Each row of a before or after table is a point. The points were changed in one or more steps. Then noise was added and the rows were shuffled. The steps act on columns, c1 being the first. Name the steps. A step turns or swaps two columns, mirrors them in a line or flattens them onto one, adds a multiple of one to another, or multiplies or shifts one. Angles are multiples of 10 degrees, from the lower column toward the higher: turns from -170 to 170, lines from 10 to 170 but not 90. Use the fewest steps. Two steps may share a column if one is a turn and the other turns, adds or multiplies; they go together, in the order done. Otherwise the lowest column goes first.

Before (11 x 2)
-30; -68
18; 81
59; 48
8; -52
8; 71
50; 11
14; 38
-5; 43
-24; -44
-2; 29
66; 22
After (11 x 2)
10; -41
-1; 22
68; 134
22; 57
21; 105
-33; -117
-20; -81
57; 113
11; 86
49; 81
-6; 38
Steps: add 1.5 times c1 to c2

Before (14 x 6)
0; 85; -4; 36; 3; -12
-4; -34; 35; 45; -128; -39
18; -7; 27; 22; 42; 53
-27; 14; 2; 51; 48; 20
51; -37; 2; 25; -116; 66
18; -54; 3; 47; -79; -33
-6; 62; -17; 46; 0; -33
17; 51; -10; 48; -83; 17
-9; 19; 53; 31; 37; 24
-23; 8; 12; -26; -22; 25
52; -39; 59; 96; -94; -6
-15; -34; 3; 46; -98; 23
-6; 11; -31; -36; 97; -12
27; -10; 47; 22; -54; -40
After (14 x 6)
-33; 60; -30; -7; -28; 50
89; 13; -46; 52; -37; 2
-15; 4; 16; 15; 32; 42
-91; -41; 94; -121; -9; -65
-6; 15; 13; 26; -66; 43
-120; -28; 58; -60; 42; -92
-73; -52; 5; -59; 11; -113
-75; 47; -19; -66; 8; 93
-3; 21; 82; 9; -44; 51
24; -2; 43; 1; -42; 46
-69; -37; -2; -104; 59; 4
-101; -38; 7; -43; 31; -31
-37; -4; 71; -49; 16; -50
-14; 83; -3; -15; -27; 108
Steps: turn c4 and c5 by -130 degrees; turn c1 and c4 by -60 degrees; add 1.5 times c2 to c6; multiply c3 by 1.6

Before (14 x 12)
-40; 19; 96; 35; -40; -32; -28; -21; -61; 4; -24; 19
23; 46; 3; -24; 9; 17; -5; 61; -81; -47; 28; -27
-49; 18; 29; 12; 35; -52; -44; -20; -12; -13; 6; -18
-42; 48; 1; -70; -11; 41; 16; 42; -31; 26; -1; 7
8; 22; 29; -17; 9; 111; -12; 5; -49; -11; 18; -35
29; 21; 39; 88; 72; -40; -21; -85; -12; 27; 4; 180
7; -13; -13; -4; -12; 17; -20; 68; -79; 38; -37; -60
-2; 44; 13; 6; -16; 36; 53; 58; -14; -33; -45; -60
-37; -13; 33; 22; -5; 1; -62; -3; 23; -10; -36; -1
-8; -37; -10; 42; 11; -18; 20; -111; -40; -24; 20; 124
-20; 55; -10; 86; 52; -22; -2; -121; -56; 35; 1; 86
9; 8; 35; -68; 61; 45; 39; 21; -76; -12; -45; -42
59; 43; 7; -58; -26; 18; -9; -26; -27; -3; -24; -29
11; 1; 45; -1; 9; -1; 36; 20; -21; 42; 41; -48
After (14 x 12)
57; 95; 14; -9; 25; 36; 52; 59; 23; -17; -41; -17
-179; 70; 39; 62; 46; -35; -25; -87; -1; -62; 57; 36
33; 69; 31; -25; 20; -54; -50; -23; -5; -31; 26; 41
-109; 8; -10; 4; -6; -15; 17; -108; 18; -52; 18; 58
28; 73; 27; 23; -9; 110; -13; 6; 49; 37; 18; -2
40; 56; 49; 33; -29; 2; 41; 18; 27; 25; 38; -22
16; 99; 4; -47; -22; 18; -9; 60; 87; -11; 30; 1
15; 40; 32; 4; 25; 1; -54; -1; -35; -25; -24; 24
-70; 101; -9; 74; 35; -25; -1; -119; 34; -43; 43; 61
58; 35; -11; 30; 21; 16; -20; 68; 86; 35; -36; 5
3; 92; 5; -34; 2; 15; -8; -23; 47; 51; -37; -49
-4; 67; 100; 9; -4; -30; -28; -22; 38; -35; -45; 61
37; 60; 31; -31; 68; 47; 39; 25; 79; 60; 15; 0
10; 97; 0; -15; -5; 42; 18; 41; 15; 83; -14; 51
Steps: turn c1 and c12 by 110 degrees; turn c9 and c12 by -160 degrees; shift c2 by 50; add 0.5 times c6 to c10; turn c4 and c10 by -50 degrees; turn c5 and c11 by 50 degrees

Before (8 x 20)
77; 45; 14; -18; -1; 45; 16; -3; -15; 31; -42; -89; -3; -10; 16; -49; 46; 63; -75; -3
50; 58; -57; 8; -34; 70; 33; 10; -21; 58; -37; 34; 84; -18; 81; -42; -4; 11; 28; 38
46; -5; 23; -24; -3; 59; -3; -33; -46; -11; -36; -78; -29; 13; 62; -73; 34; 106; 23; -15
100; -6; 74; -27; -10; 35; 11; -17; -37; 60; -57; -52; -26; -14; 62; -79; 56; 39; -15; -45
-60; -11; -34; 22; 43; -79; -6; 51; -13; 37; 0; 54; -118; 28; 18; -1; 40; -18; 70; 30
-19; -27; -65; 8; 21; -31; -3; 8; -1; 80; -23; 18; -1; 67; 39; 45; -19; -46; 90; 69
85; -5; 72; -22; -17; 1; 62; -24; 1; -36; -23; -49; -46; 9; 13; -52; 64; 59; 9; -8
-24; -5; -76; 3; 65; -93; -17; 15; 24; 35; -8; 51; 5; 20; 66; 24; -17; -20; 75; 1
After (8 x 20)
79; 75; 15; -19; -88; 45; 16; -2; -14; 31; -36; -2; -3; -10; -28; -48; 45; -21; -76; 14
101; 32; 74; -26; -53; 36; 12; -17; -37; 60; -34; -10; -24; -14; 68; -76; 57; 21; -15; 12
-60; -21; -33; 21; 55; -79; -5; 50; -12; 38; -9; 43; -118; 27; 28; -1; 41; 2; 71; 3
-25; -20; -74; 3; 51; -93; -18; 15; 23; 37; -7; 65; 5; 22; 71; 23; -18; -2; 74; 3
-19; -53; -66; 10; 18; -31; -5; 6; -1; 79; -43; 21; 0; 68; 67; 44; -21; 11; 89; 17
83; 52; 71; -22; -49; 0; 64; -24; 2; -38; -17; -18; -47; 10; 20; -54; 64; 25; 10; 8
48; 30; -56; 8; 35; 71; 31; 12; -23; 58; -47; -35; 85; -17; 21; -43; -3; -50; 29; 15
46; 97; 25; -25; -78; 59; -4; -33; -47; -9; -27; -4; -28; 14; 65; -74; 34; 42; 24; 9
Steps: add -1 times c2 to c15; turn c2 and c18 by -70 degrees; swap c5 and c12; flatten c11 and c20 onto the line at 160 degrees
